Each row is a point. To make a cloud, some directions were put in groups of two or more. Within a group, all points are equally far from the middle, so they leave a hole (a ring in 2 directions, a hollow ball in 3). The other directions are filled evenly. Then the cloud was stretched, turned, moved and blurred a little. Count the holes, and give their numbers of directions, smallest first.

Cloud (13 x 2):
[[ 0.3  4.9]
 [ 3.1  2.5]
 [-6.2  2.0]
 [-5.0  3.8]
 [ 3.6 -3.4]
 [ 4.1 -0.2]
 [ 1.2 -5.8]
 [-4.2  4.4]
 [-5.2 -4.3]
 [ 3.3 -3.9]
 [-0.6  5.1]
 [ 2.4 -5.0]
 [ 2.6 -4.8]]
Holes: 1 (2)

Cloud (13 x 2):
[[-0.3 -5.5]
 [ 4.0 -4.7]
 [ 1.3 -5.7]
 [ 0.1 -5.5]
 [ 0.3 -5.6]
 [ 5.6  0.4]
 [ 0.5  3.6]
 [ 3.8 -4.9]
 [ 1.2 -5.6]
 [ 4.7 -4.1]
 [ 4.1  2.5]
 [ 2.7 -5.4]
 [-3.6 -1.1]]
Holes: 1 (2)

Cloud (20 x 3):
[[-3.1  3.2  1.1]
 [-5.9 -2.1 -3.6]
 [-1.2 -8.0  3.2]
 [-3.0 -7.4  3.6]
 [-0.9  4.5 -1.8]
 [ 5.3 -2.4  0.2]
 [-0.2  3.1 -5.5]
 [-5.6  1.4 -2.7]
 [-1.3  3.3 -5.2]
 [ 1.5 -2.3 -6.8]
 [-5.3 -5.0 -3.0]
 [-5.6 -3.5 -3.7]
 [ 3.6 -6.1  2.1]
 [ 3.0  2.0 -4.8]
 [ 1.1 -1.1 -7.1]
 [ 3.0  3.1 -2.8]
 [-7.0 -1.8  0.1]
 [ 5.5 -1.0 -1.5]
 [ 2.9 -3.0  3.9]
 [-2.5  1.4 -5.9]]
Holes: 1 (3)

Cloud (21 x 3):
[[-6.1  2.1 -2.0]
 [-3.6  7.8 -3.5]
 [ 5.8  4.9  2.2]
 [-4.1  4.7  3.7]
 [-1.9  6.4 -1.2]
 [-4.2  3.2 -4.0]
 [ 0.6 -0.2  3.9]
 [ 8.6  1.5 -0.6]
 [ 2.8 -2.3  3.5]
 [ 1.6 -2.1 -2.5]
 [-1.7  3.6 -5.9]
 [ 2.6  1.3 -2.2]
 [ 2.8  4.7 -6.4]
 [-0.1 -2.3  3.1]
 [ 4.8  0.4 -6.4]
 [ 7.9  0.0  0.1]
 [ 4.6  5.0  3.4]
 [ 0.3  0.3  5.2]
 [ 2.3  6.5 -6.6]
 [-2.6 -0.9 -0.3]
 [-1.7  3.7  2.4]]
Holes: 0

Cloud (26 x 4):
[[-2.2 -5.9 -1.7 -5.1]
 [-0.6 -0.9 -5.1  5.7]
 [-7.6 -1.3 -2.4 -2.8]
 [ 5.1  0.6  0.2  2.9]
 [-2.6 -5.5  2.2 -4.2]
 [-3.0  2.9 -8.0 -0.6]
 [-5.2 -2.0 -3.5  4.7]
 [ 0.1 -7.0 -0.8  0.2]
 [ 1.4  4.4 -2.1  5.2]
 [-3.1  5.5  0.3 -3.0]
 [ 1.5  4.2  0.5  5.8]
 [ 4.4  0.4  2.7 -1.6]
 [-2.1 -6.0 -1.7 -4.6]
 [ 5.6 -0.1 -0.4  0.5]
 [-1.3 -4.4 -4.7 -5.8]
 [-2.0 -5.0 -0.7  5.8]
 [-4.0  1.4 -7.7  0.7]
 [ 0.1 -2.1 -4.6  5.7]
 [ 0.5  0.6 -5.2  5.7]
 [-0.2 -4.8  6.1  2.2]
 [-1.8  3.1 -7.9 -4.6]
 [ 2.1 -4.2 -4.4 -3.5]
 [-6.9 -1.1 -3.6  2.0]
 [-1.1 -5.1 -3.9 -5.2]
 [-1.5 -5.3 -3.6 -5.3]
 [ 3.2 -1.7 -3.6  4.4]]
Holes: 2 (2, 2)

Cloud (29 x 4):
[[ 0.5 -2.9  1.6  2.4]
 [ 3.8  7.9 -3.1 -3.3]
 [-2.9  3.0  6.3 -2.0]
 [ 5.2 -1.6  0.8  1.1]
 [-3.0 -1.2  8.7  5.4]
 [-0.6 -1.8  7.6  4.5]
 [ 3.9 -0.1 -2.9 -4.1]
 [-1.7 -1.7  4.3  8.8]
 [-3.3  4.0 -3.1 -3.4]
 [-5.0 -2.1 -1.2  1.7]
 [-2.8  1.4 -0.2 -0.9]
 [-1.4  6.3 -1.5  6.2]
 [ 4.8 -0.7 -1.9  3.0]
 [ 0.8 -1.9 -3.3  7.9]
 [-2.1  7.2 -2.7 -1.2]
 [-4.2 -4.1 -5.8  3.6]
 [-2.8  5.7  4.1  6.0]
 [-2.5  0.2  5.0 -3.0]
 [-0.7 -2.6  5.6  6.8]
 [ 1.7 -1.0 -1.1 -2.2]
 [ 2.1  3.6  0.6  6.0]
 [-1.3  2.2  0.5  6.9]
 [ 7.0  0.3  2.4 -1.4]
 [ 6.4 -0.4 -1.1  3.7]
 [-3.9  2.1 -3.4 -2.3]
 [ 2.4 -0.6  1.0 -6.4]
 [-3.1  5.2 -5.3 -2.9]
 [-2.0  4.3  7.3  2.9]
 [-6.3  4.9  3.3 -2.7]]
Holes: 0

Cloud (48 x 6):
[[-6.9  0.9 -2.4 -5.2 -3.8  5.1]
 [-3.2  1.2 -2.7 -2.9  7.4  2.0]
 [-4.8  6.5 -3.0 -0.9  0.0 -2.4]
 [ 1.5  3.7 -0.9 -5.3  6.7  1.5]
 [ 5.0  2.5 -5.9  1.8 -0.2 -0.8]
 [ 2.2  0.7 -7.9  1.3  3.1  2.0]
 [-4.9 -0.9 -3.7  2.3 -1.9 -5.0]
 [-1.2 -4.2  1.5 -2.3 -7.9  1.3]
 [-4.5  1.6 -1.9  2.6 -7.7  3.9]
 [ 0.9 -3.8 -4.2 -1.7  3.6  3.9]
 [-7.5 -0.8 -4.6  4.2 -1.0  4.6]
 [-7.2  0.8 -3.5 -1.6  5.0  0.4]
 [-4.0  3.6 -3.9  4.2 -1.7 -3.4]
 [-4.8  6.7 -5.2  0.9 -1.7  0.2]
 [ 1.6  1.5 -2.6  5.0  0.6 -4.3]
 [ 2.2  5.3 -4.6 -3.0 -4.0  7.2]
 [-5.7 -5.1 -0.1  1.1 -4.5  1.2]
 [ 0.5 -2.4 -1.4 -8.8 -3.2  2.9]
 [-2.1  3.5 -0.4  4.4  3.7 -3.1]
 [-4.3  6.0 -1.7 -1.0  3.0 -2.9]
 [ 4.4 -0.5 -1.7  4.7 -2.6  1.7]
 [ 4.1 -1.0  3.2 -6.7 -5.3  0.4]
 [-5.8  1.8 -3.9  0.3 -4.9  7.2]
 [-2.6  5.5 -3.0  4.4  4.2  1.2]
 [-1.3 -4.4 -1.6 -4.6 -3.2 -3.0]
 [-0.1  7.0 -6.1 -1.9 -3.0  5.3]
 [ 1.2  4.9  4.1 -2.4 -5.8 -2.5]
 [-6.2  0.5 -7.1  2.4  2.8  4.8]
 [ 2.6 -1.5 -3.4  1.4  3.4 -3.7]
 [-1.2  4.1 -1.9  5.9 -4.1  1.9]
 [-0.5  4.2  1.9  2.7  1.1  5.3]
 [ 2.3  5.0  0.5 -0.2 -5.7 -4.2]
 [-1.3  2.7  2.5 -2.6  3.0  6.0]
 [-1.9  3.8 -5.8  3.3  3.0  6.1]
 [ 0.1  1.7 -1.3  4.1 -8.1  1.8]
 [ 2.2  0.2  0.3  0.6 -9.5  2.3]
 [ 3.9 -0.7 -4.0  4.7 -2.8  1.5]
 [-2.5  2.2 -0.1 -0.6 -1.9  8.8]
 [ 6.6  4.2  0.8 -7.1 -2.2 -1.5]
 [ 6.0  0.8  3.5 -1.9 -6.0  1.8]
 [-2.8  5.7  1.5 -2.7 -6.6 -0.4]
 [-1.1  8.8  1.0 -1.9 -1.4 -0.5]
 [-8.7  0.3 -5.2  0.6 -3.5  2.9]
 [ 5.3  2.5  0.1 -5.3  4.8  1.1]
 [-9.0 -1.8 -2.1 -1.3 -2.3  3.2]
 [-0.2  8.2 -1.6 -6.4 -3.2  3.6]
 [ 5.1  6.3 -2.6 -4.8 -3.4  5.4]
 [ 0.3 -5.9  1.0 -1.3 -4.0  2.0]]
Holes: 2 (2, 4)

Cloud (57 x 6):
[[ -5.7   2.5  -3.6  -4.6  -6.0  -0.2]
 [  0.3   1.3  -2.0  -1.0   3.1  -1.8]
 [ -2.8   3.2   6.6   2.1  -0.3  -1.4]
 [ -3.7  -1.1   5.4   5.7   4.8  -2.0]
 [  1.9  -2.3   1.4   6.2   7.1  -4.8]
 [  3.5   8.7  -0.3   1.0  -0.7  -1.9]
 [ -3.5   1.2   1.4   7.6   0.7  -4.7]
 [ -1.7   5.5  -2.2   6.7   8.8  -2.2]
 [ -7.3   2.1   3.1   6.2   1.9  -1.6]
 [ -6.2   5.3   5.0  -6.1  -3.1  -0.7]
 [ -2.7  -4.4  -6.9  -1.4  -0.1   0.1]
 [ -2.9   3.9  -3.7  -0.9  -6.7  -6.5]
 [  5.0   3.1  -4.6   2.1   3.0  -1.6]
 [  1.7   6.1  -3.8  -0.5  -0.6   0.6]
 [ -1.7   1.7   0.5  -0.9   3.8  -0.1]
 [  5.4  -5.9  -1.6  -0.5   3.1   2.4]
 [  1.0  -1.3   1.1   1.8   2.0  -3.1]
 [ -0.5  -1.1  -7.1   5.0  -3.8  -0.6]
 [  2.9   2.5   5.6   0.3  -1.3  -1.1]
 [  5.6   0.4  -7.3   3.8   2.1   3.3]
 [ -2.1   1.3   8.0  -5.9   2.3  -2.5]
 [ -2.7   1.8   5.1   1.5   1.1   1.7]
 [ -6.4  -4.5  -2.8  -0.2   1.3   2.4]
 [ -3.0  -2.1   4.8   2.2   4.3   1.4]
 [  4.4  -1.4  -1.7   5.7   6.9   5.8]
 [  0.0  -2.6 -10.3   5.1   2.6  -1.9]
 [ -5.5   7.8   4.8  -2.0  -0.2   1.3]
 [ -4.5  -4.1   4.9   4.7   3.9  -1.9]
 [ -1.9  -5.7   0.4   4.7   4.1   3.4]
 [  1.5   0.9  -7.6   2.9  -6.7   0.0]
 [ -2.5   3.6  -5.6   2.5  -1.6  -3.2]
 [ -3.4  -1.2  -8.2   3.8  -2.2   2.7]
 [  5.1  -1.6  -5.4  -3.8  -3.5  -2.6]
 [  4.2   2.1 -10.0  -1.8  -4.7   2.5]
 [ -4.3   0.0  -6.1   4.9  -4.1   0.5]
 [  1.3  -5.7  -3.2   7.7  -3.7   0.3]
 [ -2.5   7.4  -0.6   1.4   2.0  -2.3]
 [  0.6   3.1  -6.6   4.6  -2.8   1.0]
 [ -1.1  -2.7   1.6   4.5   6.3  -4.7]
 [ -0.9   2.4   5.4   4.7  11.4   0.1]
 [  6.3   1.3  -3.2  -1.4   1.1  -4.8]
 [ -5.6   9.3  -3.9  -3.5  -0.5  -2.9]
 [ -1.8  -1.2  -7.0  -0.2  -5.9  -1.8]
 [  3.0   7.0  -3.1   1.7   0.4  -2.0]
 [ -0.2  -4.5  -1.9   3.5   3.0  -0.5]
 [ -5.2  -7.1  -1.0   3.9   0.6   3.3]
 [ -6.8   1.5  -0.5  -2.1  -2.6   1.2]
 [  6.6  -1.7   4.4  -1.7   5.1   2.4]
 [ -1.2  -0.9  -8.0   6.6  -5.2  -0.3]
 [  3.9  -2.6   1.9   1.9  -5.5  -1.1]
 [  5.0   2.6   4.0   1.6   2.0  -0.7]
 [  4.4   2.1   0.4   3.7  -0.2  -1.1]
 [  2.6  -1.4  -7.7  -1.4   4.8  -2.7]
 [ -1.6  -0.2   1.4   1.2  -1.7  -4.7]
 [  1.4  -4.5  -1.1  -3.1   0.1   2.4]
 [  4.7  -0.4  -1.9  -1.5   4.9   2.0]
 [  8.4  -2.4  -5.8   3.3   1.0   1.0]]
Holes: 0

Cloud (51 x 6):
[[ -0.4  -0.7  -5.1  -2.2  -0.6  -5.9]
 [  1.8   1.8   1.3  -1.9  -6.0   2.1]
 [ -3.9   4.0  -2.9   3.4  -3.7   2.0]
 [ -0.7  -4.8  -7.4   1.1  -1.0  -0.8]
 [  5.4  -5.7  -2.1  -0.2  -1.7   1.7]
 [ -0.3   0.9  -1.4   7.8  -1.6   4.3]
 [  3.7   2.8  -3.6  -0.7  -4.7  -3.0]
 [ -6.2   0.0  -0.8  -3.3   1.0   3.5]
 [  3.8   6.0  -4.0  -1.8   0.0  -2.1]
 [  7.2  -0.6  -2.7   7.0  -3.7  -0.1]
 [  0.1  -0.5  -2.3  -0.4   4.6  -3.6]
 [ -1.4  -2.8   3.7   0.5   1.5   4.7]
 [  5.3  -3.7   2.6   3.2   2.8   4.2]
 [ -1.2  -2.5  -2.5   3.5   3.6  -5.3]
 [  3.0  -0.2   3.1   0.5   4.2  -3.0]
 [ -4.2  -1.8   0.4   2.9 -10.4  -0.6]
 [  2.2  -2.1  -6.0  -2.3   0.8   6.4]
 [  3.8  -6.6  -3.2   6.3  -0.8  -4.4]
 [ -6.4  -3.2   0.4   1.5  -0.2   2.7]
 [ -1.9  -1.8  -7.5  -1.7   2.0  -4.1]
 [  2.6   1.3  -1.6  -6.8   3.8   1.0]
 [ -1.6  -0.1  -7.5   2.6   7.7  -2.7]
 [ -1.5  -5.5  -5.7   0.6  -2.4   0.7]
 [ -4.5   3.6  -4.2  -2.3  -1.0  -2.8]
 [  5.1  -0.5  -7.0   5.7   5.1  -3.0]
 [  2.0   2.4  -7.3   4.9  -3.6  -3.5]
 [ -7.9  -3.0  -6.5  -0.9  -0.2   3.2]
 [  0.6   1.8  -6.1   5.1  -5.0  -1.7]
 [ -1.6  -3.5  -4.4   6.8   1.8   0.2]
 [  4.7  -3.3   4.0   4.1   4.1  -2.1]
 [  4.6   5.9  -1.7   3.4   1.8  -3.5]
 [  6.0   2.1  -4.4  -3.1  -3.1  -6.3]
 [  3.7   0.4   4.9  -2.3  -5.5   2.7]
 [  9.4   1.7   1.1   9.7   3.6  -1.5]
 [ -2.7   3.8  -5.9  -3.4  -6.5   3.7]
 [  4.2  -0.3  -4.7   5.4   4.3   0.5]
 [  3.1   0.9  -1.3   7.0  -3.0   2.3]
 [ -2.8   1.5  -1.8   1.3  -0.5  -5.8]
 [  7.7  -5.0  -0.6   7.1   0.4  -0.1]
 [ 14.3   1.8   2.0   7.4   3.7  -0.9]
 [ -4.0   1.5   3.7   3.4  -1.7  -1.5]
 [  0.2   3.8  -1.2   0.5  -1.9  -2.7]
 [  0.1  -5.3  -2.3   4.9  -0.4   0.8]
 [  0.9  -1.0  -7.7   6.0  -3.1   0.9]
 [ -2.1  -5.1  -5.2  -1.0  -2.8   3.4]
 [ -8.6   1.2  -2.0  -2.6  -1.3   1.3]
 [  3.0   1.7   0.9  -0.6   7.0  -4.6]
 [ -6.1   0.0   1.7   2.9  -5.2  -1.0]
 [  1.6  -4.5  -9.0   2.3   1.0  -6.6]
 [  1.5  -1.4   3.1  -0.1   5.0   3.8]
 [  4.4  -0.7  -6.0   4.8   2.5   0.6]]
Holes: 1 (2)
